Each wall is flat, endless, passes through zero and stands at right angles to its row. A trip goes straight from one point to another. Which walls does it cross, in order?
In the rows, 128 means zero.

Walls:
(1): [86 88]
(2): [ 90 141]
(3): [179  71]
(4): [78 89]
Trips:
[122 117] to [167  99] => 2, 4, 1
[113 155] to [155  56] => 4, 1, 3, 2
[102 121] to [ 82 123] => none
[131 219] to [98 89] => 4, 1, 3
[123 172] to [126 136] => none
[104 130] to [143 116] => 3, 2, 4, 1
[101 146] to [159 146] => 1, 4, 2, 3
[151  89] to [102  93] => 2
[153 126] to [152 129] => none

Walls:
(1): [148 165 105 138]
(2): [ 98  93  92 143]
(3): [139  95 116 106]
(4): [ 63 134 156 144]
(5): [ 99 104  90 107]
(6): [117 128 116 106]
Trips:
[124 171 144 179] to [165 127 126 153] => 4
[101 168 127 131] to [158 119 178 105] => 6, 1, 4, 3
[189  90 112  68] to [141 118 116  71] => none
[179  65  68  45] to [121 115 143 140] => 6, 4, 5, 3
[101  66 107 146] to [129  57 135 120] => 4
[ 62 100 113 126] to [147 170 168 160] => 3, 6, 5, 2, 1
[ 88 151 205 101] to [114  58  91 146] => 5, 2, 3, 4
[136  99 149 119] to [164  99 159 176] => 3
[144 119 109 175] to [137 137 120 157] => none

Walls:
(1): [121  37 149  94 141  93]
(2): [112 158 101 126 110 121]
(3): [127  49 154 181 101 103]
(4): [189 107 135 155  92 210]
(5): [ 96 160 139 110  98 131]
(6): [164  65 120 133 121 157]
Trips:
[171 139 155 149 142 122] to [169 133 106 186 109 149] => 2
[201  96  78 105 103 173] to [ 73 163 128 110 148 159] => 1, 2, 5, 6, 4
[102 169  79  60 116 131] to [112  88 125 116 117 100] => 1, 3, 6, 2, 5
[146 101 168 149 178 146] to [ 86 129 136  97  75  51] => 4, 6, 5, 2
[133 188 167 113  76  82] to [142 106  73 132 134 157] => 4, 6, 5

Walls:
(1): [102 104 163 160 154 192 149 136 204]
(2): [136 135  53 213 101 111 165 174  97]
(3): [ 33 168 157 176 142 169 131 163 172]
(4): [138  96  84 173 144 122 159  80 172]
(5): [165 141 143  93 142 130 128 116 172]
Trips:
[155 114 113  83 183 182 121  72 119] to [134 170 112 122  69  74 165  58 153] => 1, 2
[141 104  99 120 120  84 136 101 133] to [136  82 146 115 104 114 113 135 121] => 2, 5, 4
[177 106 125 152 161 129  67 128 117] to [174 146 119 156 134 134 220 173  99] => 2, 5
[159  89 176 127  90  97 135 117 173] to [163 165 138 104 167 207 134  97 105] => 4
[143  91 155  97  98 166 145  85 153] to [135 123  73 115  85  72 156 114 192] => 2, 1
[ 97 121 127  78  71  94 161 122 149] to [119 154 125  79 136 107 140  90 101] => none
[166 110 171 102 125  82 151 153 175] to [158 126 125  91  99  97 113 193 129] => 1, 2

Walls:
(1): [155  48 161 138 132  35 149 117 146 164  84 125]
(2): [156 102  94 110 155 115 161  88 192 115 167 118]
(3): [168 139 148 132 126 193 108 164 164 127 151 140]
(4): [ 73 147  64 173 131 118  81 132 132 178 119 137]
Trips:
[157 145 169 182 148 128 123 104 141 145  94  85] to [ 52 167 102  99  86 162 148 136 191 182 155 183] => 4, 1, 2
[143 188  76  63 110 178  70 103 113 128  88 161] to [104 101 135 142 134 142 169 164  90 129 122 132] => 3, 4, 1

Walls:
(1): [156 188 130  98  80  85 143 195  90  65 120 110 158 118 142  51 127 144]
(2): [130 106 183 122 112 163 155 229 115 118 126  79 130 134  97 204  81  94]
(3): [121 167 110  96 133 175 167 170 113 147  78 139 173 157 159 111 153 132]
(4): [115 100  95 138 136 118  77 192 151  89  56 164 150 134 136 114 147 164]
(5): [180 128 129 143  53 132  93 131  97 116 149  97 160  85 148  99 131 131]
(6): [204 122 180 139 134 188 139 101 102  94 120 103 156 113 134  60 156 151]
Trips:
[131 126  96  58  50 179 151  92  82 188  98 100  88 167  68 101 106 150] to [125 180  89 138  68 158 143 142  55 156 143 152  98 150 155 159 115 149] => 6
[160  95 191 104 166 124 122 139 152 106 140 156  80  98 142 129 124 118] to [172 149 204  85 150 169  94 107 125 205 136 102 149 142  81 120 115  65] => 5, 3
[178 138 117 137 121  83 131 101 156  91  91 101 146  99 103 156  57  99] to [ 81 110 159 160 163 135 125 117 133  90 125 137 100 107  41 153 120  95] => 1, 5
[137 152 112 123 148 202 131 101 132 141 108 129 101  75 133 141 140 158] to [163 161 149 156 168  99  62 189 160 161 114  83 137 110 106 104 152 109] => 5, 4, 2, 1, 3
[117 137 107 138 164 142  87 138 163 124 137 124 132  78  97  99 136 178] to [ 90 153 127 129 157  98 175 178 184 134 135 189 156  21 146 110 140 142] => 1, 5, 6, 3
[134  47 103 104 153 141 119 161 154 134 142 139 140 164 114  75 191 156] to [103 132 123 191 102 137 120  71 211 105 176 121  66 144 179 125 115  95] => 3, 6, 4

Walls:
(1): [139 140 164 149 131 164 138  64 158  90 154 138 118 127  96 169 194  49
 149  86]
(2): [106 130 126 160 167 106 114  90 119 152 106 143 114 167 175 101 124 100
  97  91]
(3): [ 93 120  67 117 117  97 151 141 156  72 155 135 148  70 125  99 111  78
  83 106]
(4): [108 129 133 133 109 103 110 113 142 108 158  99 198 158  96 100 164 117
 108  71]
(5): [171  98  90 175  98 185 143 164  94 126  44  94  98  38 111 202 119 185
 120  97]
(6): [137  77 179 155 137 125 131 150 140 130 180 149 144 152 176  75  66 104
 106 142]
(7): [110 157 166 132 108 185 138 111 151  89 141 103 208 112 118 175 175 202
  92 142]
(8): [136 124 182 135 153 186 139 167  82 155 133 115 140 150 134  78  98  82
 225 196]
(9): [173 139 131 125 202  59 106  98 186 180 127 203  97 110 128 187 127 197
 156 141]
Trips:
[133 142 117  58 129 116 130 140  78  70  69  83  94 146 142 134 146 155
 102 186] to [138 134 165 131 138 105 144 145 115 202 119 140 114 144 219  84 102 129
  79 178] => 8, 7, 2, 5, 6, 9
[120 139 128 114 167 115 175 166  78 121 125 136 186 127 147 123 104  71
 169 103] to [154 146  84 137  85 114 114 160 138 151 122 117 169  83 186 129 146 151
 170  90] => 5, 2, 6, 8, 7, 9
[139  73 138 153 135  96 154 151  76 129 148 188 166 171  64 132 132  77
 100  68] to [100 123  71 183 113 111 120  89 100  78 116 180 189 121  55 159 113  96
 117 118] => 6, 5, 7
[119 169 173 146  95 111 145 166 101 106 115 128 165 168 133  84  94 108
 133 139] to [ 94 157 127  97 118 111  67 130 125 139 197 126 146  44 174  99 112 119
 148  78] => 3, 8

Walls:
(1): [ 94 195 166 170  84 157 102 145 147 113 168 140 173 128 106 132 120  87
  96 141 147 156  93  80 114 175 115 158 115 129 138  96]
(2): [121 103 102  75 140  78 103 130 138 101 150 175 117 142  95 176 154 175
  58 189 140 163 171 166  92  93 171 175  71 117 152 109]
(3): [112 161 166 160 102 138 114 119 135  95 105 138 219 206 107  75 109 125
 133  46 132  61 132 140 157 132 121 141 112 156  49 106]
(4): [109 152 149 107 124 131 119 134 153 124 135 193 161 158 187 102 180 188
 170 108 149 112 127  86 127 137 166 121 145 104 177 150]
(5): [171 139  84 118 145 154 154 133 188 164  85 129 154 126 152 154 158  96
 181 137 147 175 134 166 150 111 123 175 175 136 124 164]
(6): [ 96 126 118  81 122 226 142 137 109 146 217 109 132 117 111 163 148 107
 144 135 169 169 136 129  98 178 175 136 143 155 139 152]
(7): [125  78  68  92 151 131 104  78 113 137 139 151 177 127 127 128 147 106
 118 155 146  90 111 153 119 124  91 112 111 198  99  55]
(8): [171 174 150  75  85 144 147 100  82  93 161 107  22 124  80  98 131 134
 111 171 151 191 133 159 142 131 122 139 130 111 151 155]
Trips:
[123 150 102  80 136  32  78 148  83  84 142 183 210  93 129 167  99 110
 117  96 194  65 141 140 137 119 118 123 168 120 131 207] to [131 110 135  86 135 157 134 128 149  63 102 112  67 106 123 116 108 183
  90 159  69 123 110 124 155 117 125 144 122 119 120 173] => 7, 8, 3, 4
[154 127 152 173 144  75 127 118 126 146 100 108  99 116  35 145 100  91
 163 166 111 114  84 110  58 120 127 154 162 136 185 107] to [146  77 134 128 114 198 187 136 150  67 120 131 158 114 119 104 172  93
 122 104  97 171 168 160 119 131 143 141  71 124 101 139] => 2, 5, 6, 3, 1
[172 100 152 120 110 102   7 123 127  86 144 126 131 158  94 145  81 121
 144 151 153  91 183 117 126  77  74 137 133 163 117 131] to [108  68  98 141  92 138 130 135 118 112 112 151 169 181 177 174 131 124
 161 140 139 139  49 143  97 134 134 155 133 132  97 111] => 8, 1, 5, 4, 6
[ 79 153 168 140 108 130 123 123 133 154 134 179 140 153 109 175 119 158
 176 106 134 102  91 137 125 118 153 133 148 157  55 123] to [116 146 150 205 155 146  76 144 108 115 145  83 126 110 135 156 173 114
 194 144 140 140 118 162  88 168 154  96 112 157  54  90] => 4
[121 153 135 121 119  90  90 166 142 158 123 129  72  86 100  99 113 147
 123 185 143 141 151 125  95 133 119 126 129 117 122 116] to [159 119 124 146 110  61 106 132 103 143 144 179 139 104 168 162 150 102
 134 130 115 149 191 126 120 120 138  89 123 146  94 168] => 1, 8, 5, 4, 7
